Every row gives one point. Two turns around zero, p and q, are shown by what they do to some points. Where does a point land after both, in the order given? Backwards means that the second turn is done in reverse. Each puzzle has new turns, and all numbers are rounded.

Turn p:
[-37   3] -> [-16 -34]
[27  8] -> [ 2 28]
[0 3] -> [-3  1]
[17 27] -> [-20  25]
[ -7 -41] -> [ 36 -21]
Turn q:
[ 17 -22] -> [  2 -28]
[18 17] -> [24  4]
[-48   4] -> [-38  30]
[13  1] -> [11 -6]
Where do these land?
q, then p: [ -3 -18] -> [  8 -16]
q, then p: [-2 39] -> [-25  30]
p, then q: [-15 -24] -> [  2 -28]
p, then q: [ -6 -26] -> [ 11 -25]
q, then p: [27 28] -> [ 5 39]

Turn p:
[-27   2  -9  -6] -> [ -1 -19   6 -21]
[ 12 -26 -10  13] -> [ 14  16 -24  -5]
[0 7 1 9] -> [ 1 -7 -3  8]
[ 6  7 33  9] -> [15  1 18 27]
[  9  10 -15 -25] -> [-29   9   4  -9]
Turn q:
[-13  -2   2  -6] -> [-2 14 -2  3]
[  3  -4  -2 -48] -> [-17  24  31 -22]
[  3  22  -4 -12] -> [ 4  1 24  8]
[-4 -4  1 23] -> [  7  -8 -20   8]
[  5  -5 -10  19] -> [ 14 -12 -13  -3]
[ 6 -7 13 24] -> [ -5 -18 -21   7]
Where do these land?
q, then p backwards: [ 13  -3 -11 -12] -> [-16  -6   2 -13]
q, then p backwards: [  1 -10 -14   5] -> [ -8 -14  -5   5]
q, then p: [  1  18 -12  19] -> [  9  17 -17  13]
q, then p: [ -2 -13  46  -2] -> [ 12 -37  -3 -28]
p, then q: [-13   8  -8 -10] -> [-11  16  -3  -5]

Turn p:
[-21 -29 -16  24   3 -16] -> [  4 -28 -14 -27 -18  19]
[-9 30 30 -5 33 -4] -> [-14   6  23 -19  36 -24]
[ 14  25  26 -11   0 -13] -> [ -6  30  17  -5   6 -22]
[ 29 -30   9 -19   2 -12] -> [28 31 -4 -6  1 22]
[-26  29 -32  -1 -35  20] -> [-34 -21 -23  37 -18 -19]
[-12 -35  17   6 -33  34] -> [-20  -3  11  22 -15  52]
[ 26  25 -11  38  29  -6] -> [ 32 -24  27  -8  -3 -37]
[ -2 -16 -23 -31   2  -3] -> [  9   8 -37   6  11  10]
Turn q:
[ 17 -16  12  -7 -34 -21] -> [ 34   7  14 -13  26 -10]
[  7 -11  23  -2  19 -29] -> [ 13   5 -28  16  24  -8]
[ -6 -28 -37 -29   8   4] -> [-30  -8   1 -29  26  24]
[ 34  17   6 -19  34 -28] -> [ 12  18 -56 -11   1   1]
[-38  45 -41  22  13 -11] -> [-38 -38 -12 -12 -39 -35]
[ 26 -15  16 -20  14   1] -> [ 12  24 -17   2  16  22]
[ -6  14  -4  20 -19  24] -> [  2  -7  27   4 -28  -1]
[ -7   0  -5  37 -15  34] -> [  4 -21  33  17 -28  13]
[-27  -4  30  -3 -20  27] -> [-9 21 38 27  0 -7]
Where do these land?
p, then q backwards: [18 30 -1 32 -9 10] -> [-25  15   9  28 -26   6]
p, then q: [ -8 -39  39 -26  48 -24] -> [-40  52 -33  -9 -18  29]
q, then p: [ -2  44  -4 -24   0  -6] -> [-21  18 -31   1 -13 -26]
q, then p: [ 16 -37 -21  35 -28  -9] -> [35 19 19  0 17 44]
q, then p: [ -8   5   0 -34   8  20] -> [-32  -8  -3   7  14 -18]
p, then q: [-23   6   0  -7   4  -7] -> [-23  -4  -3  -5  10  -4]
p, then q: [-12 -33  27  30  14   1] -> [-10  41  19  14  11  24]
p, then q: [ 13  19 -12 -27 -42  -2] -> [  8 -32   8 -11 -29 -33]
p, then q: [  6   3 -28  22   6  15] -> [ 24 -17   5   3  21  16]

Turn p:
[  0 -14 -10  -3 -16 -18  26 -26] -> [-12  -7  29   6  21  -8   2 -25]
[-10  -6 -29  18  -4 -21  17 -19] -> [  2 -15  14  29  13 -19   4 -24]
[ 30   8  -2 -27  -4  32 -23   7] -> [  7   8  -4 -40 -32  13  21   3]
[  9  26   3 -11  11  33 -19   5] -> [ 23   8 -18 -22 -28  17  -1   1]
[-10  -7  25  17  26 -24 -25   0] -> [ -3 -27 -28   3  21  -3 -15  28]
[ 13  -3  13  10  -6  35 -11  20] -> [  9  10   8 -10 -30   7  -2  30]
[-17  -7 -15   5 -26 -28  10   9] -> [-23  10   5  21   9 -31   1 -11]
[-34  -2  25   0  19  -7  -9 -15] -> [-11 -18 -20   6  13  16 -35   1]
[  9   9  -8   7 -20 -24  36  -1] -> [  5  22  23  11  27 -21   6 -15]
[ 10  -3  -1 -17  20  23  -1  21] -> [  3  11  -9  -4 -15  29  19  12]
Turn q:
[  6   8  26   9  10 -24 -18 -15] -> [  8 -26  -3  -6 -26 -15 -19   7]
[ -2 -23  16 -11  18 -10 -19 -20] -> [  8 -14 -15 -11   8 -22 -21  22]
[ 19  27  26 -23  48  14  13 -12] -> [-18 -31  14  47  10 -28 -22  -1]
[  0   5  13 -14  12  11  21 -21] -> [ -7 -11  18   8  21 -12 -18  -8]
[ 16 -15 -12   7 -31  15  12  29] -> [ 8 14 15 -1  8 31 35 10]
[ -8 -10 -32  -2 -13  -1  -8  29] -> [  3  32 -18  -2  -1   9  29   2]
[  2   4 -21  18 -12  27  -6   2] -> [ -4   9 -10   6   5  37   2  -7]
[-23 -16  -9  24 -16   2   1  29] -> [-19  17  -7 -26  -8  19  27   6]
[-10  15   7 -23 -14  -3 -10  -5] -> [  7  22  11   4 -10 -10 -19   1]
[-13   8  24   5  16 -35  -3 -33] -> [  2 -25  -2 -21 -17 -32 -29 -12]
[ 12  -4 -37  10 -18   5  17  16] -> [ 11  13  -3   2  11  24  34 -19]
Where do these land?
q, then p backwards: [ -1  -2  17 -14  25   7  20 -26] -> [-12  -9  10  17 -12 -29   2 -25]
q, then p backwards: [ 13   6  -2   5   1 -20 -21  27] -> [  6   0 -22   8   7  17 -18  23]
p, then q backwards: [-7 -4  7 -8  7 22 17 18] -> [ -1  10  -3   2 -20  21 -14  14]
p, then q: [ 22  15  11  18 -20 -17  12 -16] -> [ 11 -23   1  13 -13 -33  -3  12]
q, then p: [ -4  37  -8 -30   7  22  14  -5] -> [ 27 -25 -11   3   8 -16 -35   8]
q, then p: [ 14  25 -34  28 -22 -34   5 -31] -> [  8 -28  43 -41  -5   1  11 -29]
p, then q: [-27 -17  17  -2  12  -2   8   5] -> [-26   7 -22  -3  -4  16  -4   8]
q, then p: [ -8 -10   2  12 -14   1 -33   2] -> [ -3  20  -6  -8 -28  -6  15  -6]
q, then p backwards: [-13 -17  -8 -44   6  21  20 -20] -> [ -1  13  23  10 -13 -41  33  -1]
q, then p: [  4 -18  -1  16  14  15 -23  30] -> [ -3  25   4  35 -22   2  10   0]
q, then p: [  7 -15  -2  17 -16 -16 -20  15] -> [ -5  29  17  -6 -11   0  20  -6]

Turn p:
[ 9 -3  4 13  7 14  1 -1  3  8 -7] -> [ -8  -4  -2  10  -9  -9 -12   9   8  -6  -1]
[  3 -12  10  -2  -8   3   5  -4  -4   8 -13] -> [-20  -3  -3  -9  -2  -7  -4  -3   2  -3   4]
[-3  7  5  3 -9 -1  8  7  3 -6 10] -> [-2 -1 11  5  9  2 10  3 -7 -3 -4]
[ -4  -6  -9   0 -13  -7 -12   1   2  11   6] -> [ -1  -4 -12  -3   0  11  16  -4  11  -1  -1]
[ 7 10  2 11  3 -9 -8  4 -7 12  5] -> [ 2  0 -3 15  3  6  4  4  8  1 17]
[ -1   6  -4 -10   1   6   7   0   3  -9   5] -> [  4   1   5   1  -1   2  -1  -1 -14   4 -10]
[  3   4   1  -7  -3  -9   1 -12   6  -1  -1] -> [ -2  10  -5   2   6  -2   1 -12  -3   3  -3]
[ -6  10   5  -8  11  -8   1  -3   6  10 -12] -> [ -2   4   5   2   6   4 -15 -12   9  12   3]
[ -9   2 -11   6   0   2  -1 -11   8  -8  -6] -> [  7  12   2  -3  -6   3  -3  -5   5 -10 -12]
[  7 -11  -4   8   8  -9 -10  -3   9  -5  -4] -> [  9   9 -11  -2   2 -12   1   5  13  -1  -2]
[ -1  12   9  -2   0  11   4  13  -6 -11   3] -> [  2  -6  20   5  -5  -2   3   6 -13   5   3]
[-10  -1   8  -3  -1   8   0   2  -5  -9  10] -> [  7 -12  10  -3  -1  -3   4  -4  -9  -5   0]
[  6  -6 -13  -1   7   0  -4   1  -3  -8  -1] -> [11  5 -9 -6 -6 -1 -2  9 -2  2 -2]
[ -2 -12  -3  -9  -2   0   8   5 -13   9   4] -> [ -6 -12  -8 -12   4   8  -2   4  -8   1   5]
Turn q:
[-2 -7  5  1 -2 12  8  4 10 -5  6] -> [  0  -6  -9   6   5  -5  -9  -8  -3 -11   0]
[-5 -1  0 -2 11 -4  1 -1  4 -5 -7] -> [ 5 -8  3  7 -4  3 -3  0  0  7 -3]
[-17  -8  -3   7 -14 -13  -9  14 -10  -3  15] -> [  6  -4  18 -17   6 -20   1  -2   8  -6  14]
[ 1  9 -1 -8  2 -2  4 -3 -4 10  6] -> [-4  2 -5  2 -2  3 10  8 -3  1 10]
[ 12  -5   8  -4  14  -5   2 -10  -5   7  -5] -> [  5   8  -1   9  -4   3   6   8 -16   9  -8]
[ -1   5  -7  -2  -5  -4  -4 -16   0   0   1] -> [-8 -1  6 -7  6 13  2  4 -4  3  3]
[15 10 -5 -4 12  4  0 -7 -5 -3 -1] -> [-12   4   0   7 -14   8   5   5  -6   2  -7]
[ 3 -4  3 10  1 15 -1  3  1  3 -1] -> [ -1   1  -8   1   3  -5   2  -3   2  -9 -13]
[ 9  2 -5 -8 -3 -5 -1 -2 -4  3 -9] -> [ 0 10 -1 -3 -6  8 -3  8  1  7  1]
[-20   6   4  10 -14  -8  -5   7  -6  -5  -1] -> [ -1  -5  10  -9  12 -11   2  -8  17   8   7]
[ 2 -2 -9  0  6 -7  8 -3 -4  7 -5] -> [ 3 -4 -5 -6 -7  1  2  9 -5  9 -1]
[-11  -8   5   0  -3  12  -8  12   9  -3  -1] -> [ 10  -4   0   6   8  -4  -6  -6  13 -13  -3]
[14  8 -3  0  2 -8  0 -4  8  6  3] -> [-1  6 -3 -4 -9 12  7 -6 -9  1  4]
[ -1  -4   8   0  -6  12   5   5   6 -11  -1] -> [ -3   0  -5   8   6  -5 -13  -9   4  -6  -2]
Where do these land?
q, then p: [  5 -17   1   8   5   1   2  -3   0  17   0] -> [ -3  11  -4  -6  -5   2  -6  12 -10  12   9]
q, then p: [ 5 -7  6  6  0  6 -5 -2  4 -6 -8] -> [ -1   9   2   1 -10  -5  -7  -5   7   1   4]
p, then q: [  3   3  -3   3  -3   6  -3   4 -19  -1  -8] -> [ -7   5   1  -2   7  -9  -2  -1   4 -11  13]
q, then p: [-2  5  2 -4 -1  1 -5 13  6 -3 -8] -> [ -2   5  -3  11  -1  -5   5  -3   5  -3 -11]
q, then p: [  5   3   0 -11   0   4   8   1   4  -7   0] -> [ 6 -2  1  2 -7  5  9  0  5 -8  0]
p, then q: [ -1 -11  -1   2   1  -4  -4  -2   1   1  -9] -> [ 3 -3  2  1 -3 10 -4  0  1 -1 10]
q, then p: [-9  7  2 -6  7  6  3 -4  5  0 -3] -> [  1  -5  -2   0  -1  -1  -3  10   7 -10  -6]
q, then p: [  4   3   4 -13  -4  -1  -7  -5   0   4  -5] -> [ 2 -5  8 14 -5  2 -1  5 -1  1 -1]
p, then q: [ 0  4 -2  7 -8  1  5  1  5  6  2] -> [-1 -9 -3  3  3 -3 -3 -5  6  1 -6]
p, then q backwards: [ 6  1  2 -2  7 -9  2  5 -7 -3 -7] -> [-1 -2  2 -8 -9 -9  5 -1 -7  2 -1]
q, then p: [-25   1   0   0  -6   0   8   3   2  -3  48] -> [ 28  -9  -7 -18  31 -13   7   1 -19 -16   5]
q, then p: [ 3  8 -2  5  5  3 -6  1  0  1 11] -> [-3  3  7 -6  5 -1 -1 -2 -8 -8 -4]
p, then q: [  1  -6 -13   0   1  -9   1  -6   5  -3  -4] -> [ -5  -1  -3   2 -10  12   0   3   8   1   1]
p, then q: [ 5  7  6  5 -3 -6  1 -5 -6 -2 -9] -> [-8 -5  5  2  4 -1  9 -6  0  0  9]
